Each row is a point. To make a cloud, some directions were put in groups of two or more. Within a group, all points are equally far from the middle, so they leave a hole (a ring in 2 directions, a hollow ball in 3). The other directions are filled evenly. Then the cloud was stretched, turned, moved and blurred a little. How many holes are there, and how many directions does each take, smallest first?

Cloud (14 x 2):
| -0.056 | -0.029 |
|  0.020 | -0.041 |
|  0.038 | -0.021 |
| -0.059 |  0.021 |
| -0.062 |  0.011 |
|  0.039 | -0.020 |
|  0.006 | -0.047 |
| -0.051 |  0.034 |
|  0.005 |  0.053 |
|  0.042 |  0.022 |
| -0.012 | -0.051 |
| -0.005 | -0.050 |
|  0.000 | -0.049 |
| -0.019 |  0.052 |
Holes: 1 (2)

Cloud (20 x 3):
| -0.010 | -0.081 | -0.017 |
|  0.078 | -0.064 |  0.006 |
|  0.008 |  0.051 | -0.009 |
| -0.061 |  0.027 | -0.004 |
|  0.027 | -0.004 | -0.001 |
|  0.032 | -0.039 | -0.055 |
|  0.018 |  0.034 |  0.014 |
|  0.002 |  0.004 | -0.044 |
| -0.044 | -0.084 | -0.023 |
| -0.010 | -0.087 |  0.003 |
| -0.024 | -0.086 | -0.009 |
|  0.039 |  0.029 |  0.000 |
| -0.013 | -0.039 | -0.042 |
|  0.030 | -0.038 | -0.040 |
| -0.017 |  0.059 | -0.043 |
| -0.012 | -0.012 | -0.026 |
| -0.038 |  0.011 | -0.054 |
|  0.003 |  0.002 |  0.016 |
| -0.009 |  0.019 | -0.044 |
| -0.044 |  0.011 |  0.001 |
Holes: 0

Cloud (30 x 4):
|  0.012 |  0.038 |  0.002 |  0.059 |
|  0.043 | -0.037 |  0.035 | -0.010 |
|  0.049 |  0.023 |  0.043 | -0.048 |
|  0.012 | -0.016 |  0.075 |  0.011 |
|  0.013 |  0.000 |  0.012 |  0.070 |
|  0.005 |  0.017 |  0.063 | -0.064 |
| -0.035 |  0.040 |  0.031 | -0.017 |
| -0.040 | -0.008 | -0.008 | -0.041 |
|  0.035 |  0.054 |  0.012 |  0.040 |
| -0.024 |  0.014 |  0.089 | -0.022 |
| -0.041 |  0.037 |  0.026 | -0.002 |
|  0.048 |  0.034 |  0.043 |  0.038 |
|  0.000 |  0.049 |  0.070 |  0.018 |
| -0.022 | -0.004 | -0.010 |  0.057 |
| -0.015 |  0.040 | -0.005 | -0.020 |
|  0.015 |  0.060 |  0.047 |  0.025 |
| -0.001 | -0.044 |  0.051 | -0.055 |
|  0.055 |  0.024 |  0.038 |  0.035 |
| -0.031 | -0.062 |  0.037 | -0.011 |
| -0.063 | -0.009 |  0.017 | -0.007 |
| -0.007 | -0.046 | -0.032 | -0.032 |
|  0.039 |  0.033 | -0.029 | -0.005 |
|  0.008 | -0.014 |  0.084 | -0.019 |
| -0.024 |  0.017 |  0.067 | -0.056 |
|  0.030 |  0.025 | -0.021 | -0.039 |
| -0.040 | -0.029 |  0.060 |  0.019 |
| -0.024 | -0.037 |  0.053 | -0.060 |
| -0.025 | -0.009 |  0.046 |  0.054 |
|  0.002 | -0.026 |  0.012 |  0.061 |
| -0.038 | -0.041 | -0.024 |  0.005 |
Holes: 1 (4)
